Each row is a point. To make a cloud, some directions were put in groups of two or more. Within a group, all points are equally far from the middle, so they leave a hole (a ring in 2 directions, a hollow ball in 3). The other directions are filled evenly. Then the cloud was stretched, turned, moved and blurred a little. How many holes are there, and how many directions does each take, smallest first?

Cloud:
[[ 18  28]
 [-14 -32]
 [-43 -16]
 [-38 -20]
 [-11  42]
 [ 40 -28]
 [  9 -38]
 [ 45  -6]
 [ 41   3]
 [ -3  39]
 [ 38 -31]
 [-34 -22]
 [-48  44]
 [ 10 -37]]
Holes: 1 (2)

Cloud, 21 rows:
[[ 51   2 -40]
 [-17   9 -60]
 [-56 -14  14]
 [ -8  50   4]
 [  2  29 -52]
 [  9  28 -45]
 [ 33  30 -34]
 [-34  -8 -50]
 [ 49  45  -5]
 [-43  43   0]
 [ 15  19 -34]
 [-37   0  24]
 [ 30  -6 -28]
 [ 41 -13 -24]
 [  5   5   2]
 [ 21  25 -14]
 [ 13   1 -66]
 [ 35 -38  -7]
 [ 29  28 -32]
 [-23  15  22]
 [ 42  -8 -58]]
Holes: 0

Cloud (47 x 6):
[[-43  20 -20   2  -4   4]
 [ -9  40  52   5 -46  28]
 [-50 -38   6 -27   7  42]
 [-22   6 -35 -18 -30 -24]
 [  5  28   2  18  20 -49]
 [ 18 -34  18 -12  31  45]
 [ 61 -19 -18  16 -48  19]
 [-52  50  37  30 -20   0]
 [-16  -6   5  60  51  -2]
 [ -5 -16  29  58  54  18]
 [ 11 -16 -13  51  40   9]
 [  6  -8 -13 -24  -1  55]
 [-13 -56 -17  -8  30  48]
 [ 10  35   6  66 -26  19]
 [ 46  -8  15  31 -23  62]
 [ 31 -12  -5   3 -34 -19]
 [ 11  52 -11  34 -17 -18]
 [ -8  33 -20 -34 -88  -1]
 [-14   1  27  24 -37  74]
 [ 57  55   5  31  -9  10]
 [-10 -23 -16 -49 -17 -38]
 [ 36 -35  12   2  19  49]
 [-42  18 -10 -13  38  -3]
 [ 16  13  17 -27 -32   1]
 [-47   6  -9 -53 -56  15]
 [-69 -14   7 -33  39  -6]
 [  8  27  14 -13 -14 -25]
 [-14  72  43 -11 -29  16]
 [-38 -30  -2  12 -35  10]
 [-21   8   0  12 -64  -6]
 [ 39  25 -13  51   8  24]
 [-30 -12  48   7  29   0]
 [ -4 -44 -20  -1  -9  65]
 [-19 -12  26  52  48 -19]
 [ -2  68  33 -10 -45   7]
 [ 28  13  43  31  -6  60]
 [ 46 -13   7 -17  -1  22]
 [-45   1  17  12 -38  57]
 [-50  19  28   4 -40   9]
 [ 10  24  -8  30 -83   6]
 [-67  23  12  -2 -23  17]
 [  7 -20 -30  15 -27  61]
 [ 44   4  20  29  38 -21]
 [-15  16   9   4  14 -52]
 [ 30  -6 -49  -9 -42  -4]
 [ 18  42  40  -6  -8  49]
 [-27  25 -29  -2 -57  -5]]
Holes: 1 (4)

Cloud (76 x 8):
[[-11  26  18 -36 -30  41   4  21]
 [-36   5   0  45  -4 -14  55   8]
 [ 27 -37  71  23  15  25  17 -34]
 [-12 -42  69  42 -25  17   2   8]
 [  7 -35  78  -4   2  30  12 -40]
 [-17  -6  84   6  -9 -43  25  16]
 [ -7  -6 -57  -3   6  27 -47  -9]
 [ 20 -15  73  14  33   9 -21 -40]
 [ 13 -25   2 -28 -41 -11 -10 -24]
 [-44  17  61 -31  21   1 -13  12]
 [-34 -61  29  34  34 -12  13  24]
 [-23  -4  18  26  38  45 -14 -31]
 [-19   9  61  34  59 -37  12 -12]
 [-14 -41  66  19  -6 -57  26 -17]
 [-44  20 -14   9 -12  27 -32 -28]
 [-18 -38  29   8  10  22  40 -50]
 [ 18  11  66  -3  15 -19 -13  28]
 [ -7  34  30  14 -39  -8  33  35]
 [-62  -4  49 -32  28 -18   5  24]
 [-62 -10  14  32 -40 -20  27  38]
 [  6  19  -3  -6  54 -40  50  16]
 [ 21 -44   5 -40  64   7  30   8]
 [-23 -23  17  15  56  -6  62  19]
 [-56 -10  18  25 -22  33 -29  -7]
 [-16 -38 -33  -4  24  15 -40 -46]
 [-27  -4  34 -51  32   4 -20 -43]
 [-10 -13  20  14   5  47  44 -25]
 [ 29 -13  -7 -41  -4 -37 -10  -1]
 [-48  15   9 -20  48 -66  -8  17]
 [-13  48  38  -7 -25 -33  -6  15]
 [-52 -13  -4  28  38 -11 -36  13]
 [ 11 -11  -9 -38 -22   9 -14  40]
 [ 27   3  19   2  45 -26 -30 -64]
 [-38   1 -24 -12  74 -18 -29  -3]
 [-13 -28  35  -1 -47  37 -10 -31]
 [  9  12  10  44  28 -54 -16 -48]
 [-22 -64  16 -23  24   1  10 -51]
 [ 12   3 -40  30  21 -68 -16 -18]
 [-20 -61  27 -39  38  19  20 -23]
 [ 13 -40  73  19  15 -12   8 -57]
 [-28 -47 -37  21  40 -12   7 -31]
 [ -3  -3  47 -25  -2  14  -5  57]
 [  9  36 -19  38  -8 -50  10  18]
 [ 14 -67  40  34  26   2   2  17]
 [ -3  -5 -27   6  64   5   0  57]
 [ 11  42   1  25  40 -12   4 -27]
 [-37 -18 -31  53   5 -43  19   6]
 [-15 -26  36  -3  21  29 -50 -36]
 [ 11 -17  37  11   2 -17 -46 -56]
 [ 17 -37  56  28   4  55   5 -21]
 [ -1 -31  -9 -13  19  64  34  -8]
 [-21  12  -3   5  70  38  -2  14]
 [ 34   1  13 -10  29 -32 -34  27]
 [-33  11  -8  -3 -36 -23 -36  37]
 [  8 -31  35  -9  60  52 -25  -3]
 [-32  43  -8 -20  54 -46  14  21]
 [-31  -9  -1 -42 -12  51  17  40]
 [-28 -50   7   2  18  43  27  48]
 [ 12   8  29  28  46 -14  -4  54]
 [-11 -39 -46   7  10 -30 -17 -46]
 [ 29 -19  64 -13   1  -5  -3  27]
 [ 10 -64  25 -15  56 -18  27  14]
 [-18 -41 -24  29  38 -36 -35  -4]
 [-48  34  26  -6 -52   3   3   3]
 [-61   1  36 -35  25 -48  19 -11]
 [-23 -19  41 -39  65  29  -7   1]
 [ -1   5  43  33  62 -40  32  25]
 [  9  -5  11  46   1 -43 -26 -52]
 [ 17  12 -23   9  39 -50  36  32]
 [-46  12 -37  38  -3 -22  26  43]
 [-44  32 -44 -26  40 -43  -6  19]
 [-36 -38  43  21 -25  33 -28   0]
 [ -1 -15  76   2 -20 -46  11   0]
 [-20  32  41   4  62 -35  21  25]
 [-22 -24   7 -49 -19  13 -28  16]
 [-31 -56  -8  16  54 -20 -20  -8]]
Holes: 2 (4, 4)

Cloud:
[[ 57  54   1  38 -34   5  13 -27 -21]
 [ 10  46   1  -6 -50  28  15  28   3]
 [-29   0  31   5  30  49  17  -9  27]
 [ -1 -33   2  -8 -45  26 -32 -36  15]
 [-29   6 -59  -6  20 -30  25 -14  17]
 [  1 -17  12 -61  -9 -14  32  -3  48]
 [ 39 -42  16  23  21 -11 -60   0  22]
 [ 13 -43  18 -25  42  20 -39  34   9]
 [ 51  26  14  10 -18  51  45   8 -42]
 [-28 -20  -5 -28 -16 -49 -33 -11 -36]
 [ 59 -24 -17  25  -3  22 -13 -23 -75]
 [ 17 -10 -33  40  59  52 -18 -39  -2]
 [ 47  14  -7   2 -11 -31 -22 -28 -63]
 [ 45  40  -5   6 -58   6  23  14   8]
 [ 32  37  34  29  29 -16 -48 -31  -5]
 [ 39  -8  -6 -36 -14  48  47   1  20]
 [ 11  16 -13   6  23 -10 -38  56  -3]
 [ 56  20 -54  37   3 -23  21  22  18]
 [ 37 -12  10 -18 -23   2   5  40 -68]
 [-22  61 -33  15  44  17  -5 -31  -1]
 [ -1 -13  -6 -63 -28 -14   1 -13 -55]
 [ -7  18 -66  42  23  35  25 -13 -33]
 [ 79  30  27  12   2 -19  -3 -28   6]
 [-12 -42 -21 -52  16  24   4 -45 -53]
 [ 29  23  -3  19 -37  15  41  23 -55]
 [ 18  34  -1 -34  35  51  45   5 -31]
 [ 47 -28  26  32 -19  54  -7 -16  37]
 [  2 -30   0 -19  67 -12 -30 -57 -28]
 [ 52  41  46  16 -11  21  13  12  48]
 [  6  24  63 -37  18   7 -30 -10 -33]
 [-24  12 -32  11  48  31 -32 -38  22]
 [  0  32  42  -9 -11   5  42 -32  28]
 [ -6 -41  25   5 -40  69   5  17   4]
 [-12  -9  60  21 -24  55  -5   4  19]
 [ 38   1  16  19  39  45  -8  41 -42]
 [ 26 -20 -11   5 -62 -21 -18 -48 -19]
 [ -8 -18 -33  69  14  35 -44 -35 -42]
 [-27  32 -13  15  -2  44 -23  35   7]
 [ -5  28 -45 -26 -46  -6  25   1 -14]
 [ 12 -41 -19  21 -47  53 -22  -9   7]
 [-34  53   4  13  31  31   0 -28  24]
 [ 36  32 -11  35 -10  20  13 -29  63]
 [-19 -37  34  -5 -10  -7 -43   4 -67]
 [  9 -63 -32  17 -15  14  21   8 -22]
 [ 36  11 -33  39  -6   4 -53   8 -33]
 [-11 -23 -49  54  44  20 -19 -17  11]
 [ 12  13  68   9 -16  21  13  21  43]
 [ 18  -4   5 -59  73   2   0  -4 -31]
 [ 20 -18  40  47   5  14 -23 -39 -42]
 [-21   4 -38   3   8  54 -31 -10 -68]
 [-24  11 -13 -37  45 -51  -8 -21 -14]
 [ 55  -6  35  39   0  59 -20  26   5]
 [ 35   2   9 -41 -32 -27  19 -44 -15]
 [ 43   4  26 -56  23   9   9  14  26]
 [  7  36  16  16 -31 -27   7  -7 -48]
 [-28 -25 -12 -20   8  -2  25 -61 -38]
 [ 12  13  28  27  50  28 -64  -4 -36]
 [-26  15  -3  12  63 -13 -40 -41  13]
 [ 34  21  -7  13  40  58  34  39   4]
 [ 56  11  21  51 -19  63   3 -25 -30]
 [ 36 -47  23  -9  43  18   4 -40   6]
 [ 25  -7  12  42   8  57 -10  37 -47]
 [ 62 -16 -20  26 -16 -17  18  -3 -54]
 [-57  16 -16  -7  14  63   3 -14 -47]
 [ -4 -42 -34  34  37  24 -18 -51  21]
 [  1   4   4  -2  22  77  43   4  -1]
 [-22 -65 -16 -27   1  17  11  31 -18]
 [ 71   1  20  37  12  49  17 -28  19]
 [-15  -2 -47  -3  -4  21 -15  43  20]
 [  5 -27   4  65 -13  47  -2 -33 -13]
 [ 13  15  24 -17  20   3 -13 -40 -85]
 [ 54  27  -2  19  51  12   9  19 -49]
 [  0  15 -55 -15  40   0 -27  12 -49]
 [ 32 -34 -56  19   6  -3  36   5  42]
 [ 49 -14  34 -12 -50  -4 -15 -10 -52]
 [ 17 -25   4  31   6  -2 -17 -79 -42]
 [ -3  28  41  -9 -28  50   9  30  34]
 [ 48 -23   5  17 -55  36  38 -17 -37]
 [  2  43  33  13  55  53 -15  -5   7]
 [  2  -2   8  31  -6   8 -55 -64  12]
 [ 40  15 -11  82   8   5   1   1  26]
 [-23 -42 -16 -55  -5  37 -14  -7 -14]
 [ 40  22  -6 -24   0   8   9 -34  37]
 [ 16 -18  -5  68  36  39 -31 -40 -19]
 [ 16 -61  22  -3 -40 -13 -16  10  35]
 [-20 -41  13 -52  19  19  14  25 -46]
 [ 33  38 -39  41  -3  -8  10 -47  38]
 [-22   6 -61  -6 -46  12   4 -26 -51]]
Holes: 1 (9)

Cloud, 92 rows:
[[-18 -15  -8 -58  41 -50 -29  20  10]
 [  1  61 -41 -21  13  -4   7   8 -32]
 [ -8   5  30  48   8  -4  40  37 -17]
 [ 30 -35  24  48  12  -5  35 -22   7]
 [-18  66  16  18  25   8  19  36  -1]
 [  1  16 -24  41  -4  21  27  19 -17]
 [ 12 -17 -32  27  12 -12 -33   2  17]
 [  7  -3  24   5 -56 -17  11  40 -32]
 [ 25 -83 -33 -34 -15  -8  11 -57 -28]
 [ -3  25 -46 -22  10 -37  18 -20  21]
 [-30 -26 -15 -25 -32 -20  33  -4  28]
 [ 44  14 -50 -40  25  18  37 -22  21]
 [-17  24   9  -3  -3  28  11   6  61]
 [ 56 -23  14  10  20   5 -14 -37  21]
 [ -1 -43  16 -20  27  12 -44  23  -3]
 [-44  44   9  -7  36 -14  -3  22  33]
 [ 20   4 -16  34  49  -7  21   5 -14]
 [-15  -3   7 -18  -9 -40   4  -2  34]
 [-19 -27 -33   7   5 -12  24 -47 -20]
 [ -4 -30 -34 -16  20 -34  16  47   0]
 [-10 -42 -19  43  48 -20  29 -11 -12]
 [-29  13 -26 -14  33  -6  -8 -29 -46]
 [-32 -36 -35 -32 -14 -28  15 -17 -44]
 [-23 -50  -9 -45  10  -6  33  33  -8]
 [-25   9 -16 -39 -12  12  40  59 -10]
 [ 18 -17 -24  16  64  -5  25 -25  26]
 [  5  15  24 -34 -42 -14  12  -9 -19]
 [  9 -49 -26 -10 -10 -58   6 -34 -18]
 [ 17  30  27  10 -15  11  14 -29  16]
 [-26  12 -25 -48  -9 -14  30   9  -2]
 [  7  39 -36  -3  28  45  24  10  14]
 [  2  -4 -34 -59  50 -36  21  10  10]
 [ -2 -24  36  -3 -42  -1  -5 -28   7]
 [ 20  12 -14  21 -20  28 -26 -15  33]
 [-21 -55 -30  16 -18   1 -18 -26 -19]
 [ 23  -4 -15   4 -65  -6   7  30  26]
 [ 36 -28  24  65 -28  10   3   0  -1]
 [-22 -24 -25 -28 -38 -16   8   1  41]
 [  3  12 -16 -58 -23 -14  10  -5 -49]
 [-55 -14 -27   0  43  10   8  -5 -19]
 [  9 -27 -41 -17  23 -13  27  55  12]
 [-32 -50 -27 -12 -17 -55  -3   0 -26]
 [ 19  13 -35 -22  -5  16   7 -14 -33]
 [ 16  35  -1 -39 -21 -39 -22  12 -14]
 [ 11 -10 -20 -50  12  -5  48  23 -35]
 [  4  44   9 -58  44  12  33  27   8]
 [  6 -52 -42  -9  15 -40 -38   2 -17]
 [  0 -77 -22 -26 -56 -15  21 -41 -20]
 [-26 -34  -4 -36  36 -15   8  59   8]
 [-16 -38 -46 -44  43 -17  37  20 -42]
 [ 54  -4 -27  19 -13 -12 -24 -29  17]
 [ 30  -6  -2 -47 -49  26 -15  47   1]
 [ 34   7 -36 -27  23 -19  23  29   8]
 [  1 -29 -41 -20  35  12  16  -1 -40]
 [  0   7 -52 -13  67  -5 -41  52  -8]
 [-32 -50 -27 -28  31 -55   3  33 -10]
 [ 29 -53  18 -18 -73  25  28   5  20]
 [ 13  69  22  13  18   3  15  -8  -8]
 [ 15 -79 -33  19  25 -19  -6 -19  -8]
 [ 23 -61  26   4  10  16   2  -7  -8]
 [-12  44   5 -11  15  41  20  21  51]
 [ -6   2 -17 -34 -22 -13  66 -23  17]
 [-25 -38  16  27 -10  -8 -27 -17   4]
 [ -3  17  10 -30 -16  33  19  43  31]
 [ 18 -33  29 -11 -25  40  -7  54 -10]
 [ 19 -34  19   4  10  16  60  33  30]
 [-39 -68 -28   4 -26 -45 -10  34  -5]
 [ 21 -41 -25   8 -70  -3  -4  -2 -20]
 [-18   0 -44   7  12  25  25  14  -7]
 [ -8 -46 -30 -38  27 -22  42  26 -13]
 [ 23  46  14 -23 -15 -33  36 -11  11]
 [ 27 -19 -35 -33 -10  14  34  17 -23]
 [ 19 -25 -12   1  15  45  -1 -10  29]
 [ 29  34  -3 -60 -19   7  40  -1 -13]
 [ 25 -56 -26 -52 -31  -3   2 -23 -11]
 [ 13 -20 -32   0 -15  30  15  17 -52]
 [ 14 -35 -28   3 -35  11  10 -16 -46]
 [ 27  21 -34   1  41 -20 -30  -7  -1]
 [-28   4 -26  43  31  -6   3  40 -31]
 [-62 -27   0 -12 -13 -31  39  33 -28]
 [-12  13 -50 -24  31 -42 -41  29 -10]
 [ 39  10 -33  17   2 -16   2 -16   9]
 [ -2 -12 -13 -18  25  32 -24 -15   6]
 [  1 -95 -45 -12  14 -19 -11   6 -19]
 [ 29  10   5  34  -7  -4 -20 -12 -38]
 [-25  10  14 -21  33  28  40  42  -7]
 [ -5 -65  14  18  42  -9  28 -11  20]
 [-15   7 -49 -27  31 -50 -32  -1  -4]
 [-37   7  20 -14  52 -51  18   0 -10]
 [-44 -42 -14  -4   1 -53  33  18  12]
 [ 37 -58 -32 -21  -6 -19  11   2  17]
 [-18  -1 -50  -7  -6  10  36  22 -11]]
Holes: 2 (2, 2)

Cloud:
[[-19 -30 -10 -44  28  -6 -25   1  12]
 [  0 -57 -34 -37  -3  54 -49  -4 -41]
 [-45  36 -12  21 -18 -18   0  -5  -8]
 [ -6 -66 -33  -3  31 -17  42 -17  13]
 [-34 -43 -26 -38  -6  15   1  17 -32]
 [-14 -17   1  30  -1  62 -35 -42 -28]
 [ -5  -6  -4  63  20  29  36 -31  18]
 [-11 -11  -3  55 -69  50 -22 -40 -25]
 [  4   0 -41  20  26  19  -3 -32 -57]
 [-39 -51  22 -61  10   4  20 -15  53]
 [ 13 -28 -63  10   7  28  16 -26  23]
 [-20 -10   1  27   9   1  35  17 -79]
 [ 55  33  -3  12 -36   6  -2  15 -16]
 [ 44 -42  -6 -48   9  36  10  -1 -16]
 [ 30 -36 -17 -80   1   9   3 -21   2]
 [-44 -29  -2 -29 -18 -17 -34 -33 -16]
 [-13  11 -50 -23  19   4 -32 -26 -30]
 [-21 -15 -16 -34  34  -5  67   0  17]
 [-34 -46  -8   7  39 -21  41 -39 -17]
 [ 17  12 -48  13 -25 -21 -38  22   1]
 [-17  -2 -17 -40   3 -17   0 -70 -54]
 [ 41 -64 -59   2  14  -4   3   2  20]
 [ 12 -28 -31 -28 -31  35  27 -33 -36]
 [-41 -17  15 -11  37   6   4   0 -35]
 [-71 -35 -22   6  54   5 -15 -10 -26]
 [-58 -61  14  10  27  35 -49   4  13]
 [ -5 -29 -23 -57  -7   8 -59 -16 -32]
 [-19  -7  -1 -55   3  -5  -5  39 -84]
 [ 14 -12 -11  23 -24 -20  -1  48 -18]
 [-29  35  39  29  -9  -3 -19 -53  -3]
 [-49  44  37 -34  -8  -4  22  19 -28]
 [  2 -38  -1 -35   9 -57  15  32 -39]
 [-26  28  24 -25  18 -37  66 -46   9]
 [  5 -13 -15 -64 -55   1   4 -18 -21]
 [-23   9 -46 -23  14  40  76 -22 -10]
 [  6 -30  29 -53 -12  -2 -17 -31 -45]
 [-45 -74  -1 -54  35  22  37  -8 -46]
 [-67  -2 -11 -72  35 -15 -20 -21   3]
 [ -5  38   6  47   3  32 -23   3  -6]
 [ -3 -46 -25 -30  -8 -31  42 -36   2]
 [ -9 -22 -15 -24  13  -5  28  15 -66]
 [-68   3  22 -31   9  -1 -43  16 -27]
 [-18  10 -54  20  50  32  10  10  17]
 [ 21  23 -10 -34 -70  24 -17 -14 -31]
 [ 26  43 -15   1  -8  -9   2  -3 -47]
 [-12  19   4 -14 -35  95 -55  20 -48]
 [ -5 -47  63 -42 -20 -27  12 -12 -62]
 [-15 -33 -53 -18  10  24  11 -19  39]
 [ 27  15  11  26 -36 -27   9   5   0]
 [-14  11  11 -40 -42 -18 -12 -15 -19]
 [ 11   3 -11  40 -37  40  24 -35  -9]
 [-15  39 -21  38 -28  34 -21  23  -7]
 [-23   2  -7 -60   8  20  -6  31  48]
 [ -4  37  -1  74 -18  69 -38  19 -45]
 [-54 -22 -38 -34  38   2   7  10   6]
 [  7  20 -28  23 -38 -26 -30  47   5]
 [ -3 -12 -53 -19  -8 -40   9 -40 -41]
 [-21  12  12 -28 -32  60  41 -27  24]
 [-36 -53 -26 -58  22 -22   6  -6 -19]
 [-21  13 -48  33   6   3  31 -10  20]
 [ -2 -38 -17  11  54 -23  43  -4   9]
 [ 15  -3  -1  -8   9 -22  41 -21 -35]
 [-57   3  16  37  -9   6  -4 -15 -25]
 [ 56 -33 -60 -13 -33  65  20 -10 -23]
 [ 14 -52  13 -10  -5  18   3  45 -23]
 [  8 -23  -4 -11  34  36   4  26 -39]
 [  5 -49  11 -47  44  23   3  32 -20]
 [ 16 -26  11 -17  -9  78  37 -36 -52]
 [ 13 -71  -5  12  43 -39  14 -19   5]
 [-29 -38  -8 -21  43 -91  49 -37  28]
 [-13 -23   6 -32  -8 -43  67  30 -19]
 [-30  -3 -52  36 -22 -30  30 -14   1]
 [-35 -41   8 -26  58 -46  58 -33 -20]
 [ -6 -29  31  41 -44  25  -2  -7 -13]
 [-32   2   6 -13  -2 -11 -38  35 -20]
 [-14 -44 -10  -4  15  -3 -19 -17 -36]
 [-64 -70  -7   0  59   9  18 -18 -26]
 [  2   3 -25 -43 -20  42 -18  14  26]
 [ 24   9 -19  20  29 -10 -26  -7  37]
 [-25   6 -22 -13  47 -27  -1 -69  22]
 [-49  14 -14 -24   7  -1 -28 -64  12]
 [ -3  39 -24  -1  13  38  -2  14 -45]
 [ -3  15   3 -29  14  46  11   8  33]
 [-67   6  50 -40  25  45   5 -38 -16]
 [-40  11  18  -6   6 -22 -14 -27 -52]
 [-56 -11 -11 -39  28  40 -14  39 -33]
 [-47 -52  -6 -66  51 -23  40 -19 -23]
 [  2  83  51  48 -18   7 -59  17 -24]
 [-23 -38  13 -49  25  22  12  57  30]
 [  0  -3  -3   0  27  18 -43  21  28]
 [  8 -58 -38 -11 -21 -13 -46  17 -45]
 [-24  42  44 -34 -65  66 -51 -16 -32]
 [  5  -5 -42  14 -19 -36  -8  31 -29]
 [-36   0 -40 -39   6 -40  15 -18   4]
 [ 37 -46   1  36  22  36 -24  18 -26]
 [  2   9  -9 -15 -27  73 -26 -26 -10]
 [  1  10  10 -24  -6  44  11  29 -85]
 [-32 -60  26 -40  46  29   2   4  22]
 [ -9  -1  26 -27  -5 -18  20  48  -4]]
Holes: 0
